Each row of a before or after table is a point. One or more steps were done to the points. Then noise was added and the rows were shuffled. The steps act on how far a point lies along the listed directions, d1 being the first. What was done? A step turns or swaps two directions, mirrors them in a line or flattens them onto one, adds a multiple of one to another, or multiplies one. Angles are multiples of 10 degrees, from the lower direction toward the higher: turns from -170 to 170, lines from 10 to 170 but not 90. Use the fewest steps. Two steps may share a direction if one is a turn and the other turns, adds or multiplies; they go together, in the order done. Otherwise the lowest direction goes first.

Directions:
(1): [-0.16 -0.53]
(2): [-0.53  0.16]
Before (10 x 2):
[[-0.26 -0.33]
 [ 0.12 -0.12]
 [-0.46  0.68]
 [ 0.21 -0.23]
 [ 0.24  0.11]
 [-0.22 -0.09]
 [ 0.74  0.35]
 [-0.53 -0.07]
 [-0.58  0.17]
 [-0.23  0.18]]
After (10 x 2):
[[-0.64 -0.25]
 [ 0.17 -0.01]
 [-0.55  0.24]
 [-0.27 -0.46]
 [ 0.28 -0.05]
 [ 0.29  0.27]
 [ 0.88  0.73]
 [-0.28 -0.27]
 [-0.60 -0.39]
 [-0.26  0.06]]
Steps: add 0.7 times d2 to d1

Directions:
(1): [ 0.07  0.66 -0.11]
(2): [0.11 0.10 0.66]
Before (10 x 3):
[[-0.07 -0.03 -0.98]
 [-0.31 -0.34 -0.17]
 [-0.12 -0.05 -0.54]
 [-0.37 -0.56 -0.38]
 [ 0.01 -0.15 -0.50]
 [ 0.15  0.12  0.48]
 [ 0.01 -0.34  0.13]
 [ 0.13  0.06  0.20]
 [ 0.41  1.00  0.47]
 [ 0.08 -0.70  0.63]]
After (10 x 3):
[[ 0.01 -0.04 -0.07]
 [ 0.02 -0.28 -0.33]
 [-0.10 -0.27 -0.34]
 [ 0.43  0.63  0.79]
 [-0.06 -0.48 -0.61]
 [-0.29 -0.23 -0.27]
 [ 0.07  0.05  0.06]
 [ 0.14  0.27  0.33]
 [ 0.13  0.11  0.17]
 [-0.37 -0.39 -0.54]]
Steps: flatten d1 and d2 onto the line at 60 degrees

Directions:
(1): [-0.18 -0.19 -0.06 -0.67  0.11  0.61]
(2): [ 0.66 -0.46  0.06 -0.24  0.36 -0.27]
Before (10 x 6):
[[-0.02  0.05  0.28  0.23 -0.05  0.06]
 [ 0.62 -0.18  0.00  0.41  0.29 -0.75]
 [ 0.38  0.17  0.20  1.09  0.01 -0.72]
 [-0.04 -0.13 -0.24 -0.68 -0.12  0.46]
 [-0.36  0.46  0.00  0.33 -0.44 -0.35]
 [ 0.51 -0.32  0.09  0.29  0.10 -0.77]
 [-0.22  0.18  0.34  0.41 -0.20 -0.11]
 [-0.15  0.16  0.06 -0.22 -0.11  0.51]
 [-0.58  0.07 -0.19 -0.52 -0.27  0.72]
 [ 0.54  0.01  0.21  0.48  0.11 -0.77]]
After (10 x 6):
[[-0.13 -0.09 -0.24 -0.64 -0.16  0.47]
 [ 0.57 -0.38  0.07  0.21  0.17 -0.75]
 [ 0.64 -0.09  0.19  0.39  0.15 -0.74]
 [-0.65  0.16 -0.16 -0.38 -0.35  0.66]
 [-0.03  0.07  0.30  0.23 -0.04  0.07]
 [-0.13  0.18  0.39  0.45 -0.16 -0.19]
 [-0.19  0.21  0.08 -0.18 -0.11  0.52]
 [ 0.53  0.04  0.19  1.01  0.11 -0.75]
 [-0.24  0.46  0.02  0.38 -0.37 -0.46]
 [ 0.68 -0.29 -0.01  0.26  0.32 -0.69]]
Steps: turn d1 and d2 by -10 degrees

Directions:
(1): [ 0.14  0.16  0.05  0.14 -0.51 -0.39 -0.83  0.21]
(2): [-0.38  0.58 -0.05  0.13  0.49 -0.11 -0.33 -0.59]
(3): [-0.65 -0.59 -0.23 -0.05 -0.42 -0.05 -0.08 -0.45]
(4): [-0.72  0.10  0.08 -0.22  0.21 -0.27  0.05  0.71]
(5): [-0.29  0.40  0.61  0.21 -0.51  0.51  0.16 -0.04]
Before (10 x 8):
[[-0.22  0.11  0.08  0.15 -0.15 -0.21 -0.36  0.45]
 [-0.27  0.08  0.28 -0.33  0.18 -0.18  0.32  0.57]
 [ 0.05 -0.08 -0.31  0.10  0.14 -0.09  0.13 -0.08]
 [ 0.55 -0.35  0.07  0.00 -0.31  0.26  0.46  0.17]
 [ 0.19  0.02  0.12 -0.02  0.39  0.06  0.35  0.49]
 [ 0.05  0.07  0.35  0.29 -0.32  0.44 -0.02 -0.58]
 [-0.91 -0.09  0.13 -0.04  0.15 -0.09  0.08 -0.03]
 [ 0.00  0.21  0.06  0.00  0.06  0.14 -0.26 -0.17]
 [ 0.95  0.30 -0.04 -0.01 -0.24 -0.15 -0.35 -0.02]
 [-0.07  0.06  0.15  0.10  0.14  0.13  0.22 -0.47]]
After (10 x 8):
[[ 0.04  0.08  0.23 -0.06  0.32  0.04  0.33  0.49]
 [-1.31  0.71  0.10  0.18  0.70 -0.10 -0.35 -1.01]
 [ 0.04 -0.12 -0.30  0.07  0.08 -0.06  0.16 -0.03]
 [ 0.24 -0.29  0.34  0.25 -0.64  0.50  0.21 -0.20]
 [-0.07  0.05  0.20  0.18  0.14  0.14  0.16 -0.55]
 [-0.04  0.35 -0.02  0.07  0.17  0.07 -0.41 -0.38]
 [ 0.87 -1.22  0.25 -0.26 -1.10  0.38  1.04  1.42]
 [-0.27  0.47 -0.07  0.24  0.17 -0.35 -0.55  0.09]
 [-0.53  0.53  0.32 -0.26  0.48 -0.19  0.08  0.12]
 [ 1.33 -0.39 -0.02 -0.21 -0.66 -0.13 -0.05  0.75]]
Steps: add -0.3 times d1 to d5; turn d2 and d4 by -30 degrees; multiply d2 by 3
